Each row of a before or after table is a point. One or more steps were done to the points. Then noise was added and the rows were shuffled. The steps act on columns, c1 being the first. Write out the steps. A step turns or swaps two columns, mirrors them in a line or flattens them onto one, adds a multiple of one to another, or multiplies or shifts one. Angles are multiples of 10 degrees, from the lower column toward the higher: turns from -170 to 170, lines from 10 to 170 but not 90. Use the fewest steps. Two steps may share a column if one is a turn and the other turns, adds or multiplies; they go together, in the order done. Otherwise the lowest column goes first.
(in the rows, 128 means zero)

Before (11 x 3):
[[174 122 107]
 [151 178 132]
 [157 108 151]
 [161 137 106]
 [117 136 128]
 [ 93 135 119]
 [107 122 154]
 [141 117 145]
 [121 111 129]
 [106 150 124]
 [  8 126 103]]
After, 11 rows:
[[148 110 129]
 [128 136  84]
 [111 158 137]
 [ 29 126 206]
 [ 99 131 144]
 [123 137 135]
 [148 196 113]
 [120 103 135]
 [132 115 158]
 [139 119  77]
 [164 104 122]]
Steps: turn c1 and c3 by -50 degrees; multiply c2 by 1.3

Before:
[[102  93 159 161 119 164]
 [ 92 127 188 127 146 178]
 [ 87 126 131  76 118 162]
 [132 128 117 115 138 142]
 [192 113 110 149 135 109]
 [157 106 133 154 172 182]
 [109 133 163 185 129  89]
 [178 133 138 166  97 144]
 [ 66 146  93 146 169 129]]
After (9 x 6):
[[117 122 128 117 137 142]
 [138 129 167  78 121 161]
 [154  99 140 164 118 163]
 [101 110  72 147 136 108]
 [154 132 136 185 129  90]
 [120 147  77 168  99 144]
 [123  83  98 155 172 180]
 [118 125 197 145 169 131]
 [177 119 142 128 148 178]]
Steps: turn c1 and c3 by -110 degrees; multiply c1 by 0.7; add -0.5 times c5 to c2

Before, 11 rows:
[[136 130 116 138 124 149 158  95 128]
 [167 113 100 109  97 106 134 112 136]
 [117 106 107 101 149  81  85 138 187]
 [113 113 117  99 163 135  81 103 127]
 [140  88 164 172 133 125 159 170 139]
 [163 149 143 165 105  83 126 156 122]
 [121 142 121 143  92 148 136 179 168]
 [144  98 165 168 132 142 100 161 117]
 [169 149 190 131  61 122 141 104 183]
 [138 120 166  96 158 120 118 141 126]
 [170 165 109 118 155 148 135 140 179]]
After:
[[139 157 153  95 110 122 117 151 148]
 [136 137 162 175 109 140  94 190 145]
 [172  96 141 141 193 126 133  76 213]
 [165  89 147 149 139  83 120 178 129]
 [110 159  73 111 117  83  86 146 162]
 [170 103  83  88 108 151 130 155 151]
 [165 146 102 128 160 110 124  96 117]
 [148 120 117 133 130 147 157  60 121]
 [117 104  99 140 160 149 135 228 154]
 [145 137 151 178 107 121 158 217 158]
 [111 159 119  99 110 136  86  72 120]]
Steps: turn c1 and c7 by -10 degrees; turn c4 and c5 by -160 degrees; turn c2 and c4 by -150 degrees; turn c3 and c9 by 40 degrees; multiply c8 by 2

Before:
[[139  86 136 134  72 110 120 129 105 124 100 126]
 [107 124 111 103 106  89  98 142  99 140 102 112]
 [143 198  96 136  76  97 146 107 144 152 167 142]
 [ 82 116 118 137 126  97 106  96 121 119 109 117]
 [141 116 108  96 166 149 135 165 104 153 134  85]
 [144 191 114 119 109  61 167  73 137 167 137 151]
 [134 102 123  98 107  98 130 144 150 128 138 126]
 [160 200 128 125 127 105 117 127 128 128 121 127]
 [135  64 109 106 111 126  90 137 104 129 113 155]]
After, 9 rows:
[[212 199 128 126 158 164 119 128 131 128 121 134]
 [190 199 140 136 209 141 138 108  92 152 167 126]
 [106  87 106 134 194 121 122 130 141 125 100 130]
 [188 192 135 122 227 221 153  73 111 166 137 120]
 [100 126  97 106 194 175  89 144 114 139 103 134]
 [132 116 100  96  72 118  90 164 112 153 134  92]
 [117 105 147  97 181 160 128 144 117 128 139 127]
 [ 72 117 120 137 172 176 109  95 117 117 107 133]
 [ 89  65 105 107 143 119 118 135 110 129 113 172]]
Steps: add 0.7 times c2 to c1; mirror c3 and c9 in the line at 40 degrees; multiply c6 by 2; turn c5 and c6 by 140 degrees; turn c7 and c12 by -40 degrees; add -0.5 times c10 to c7
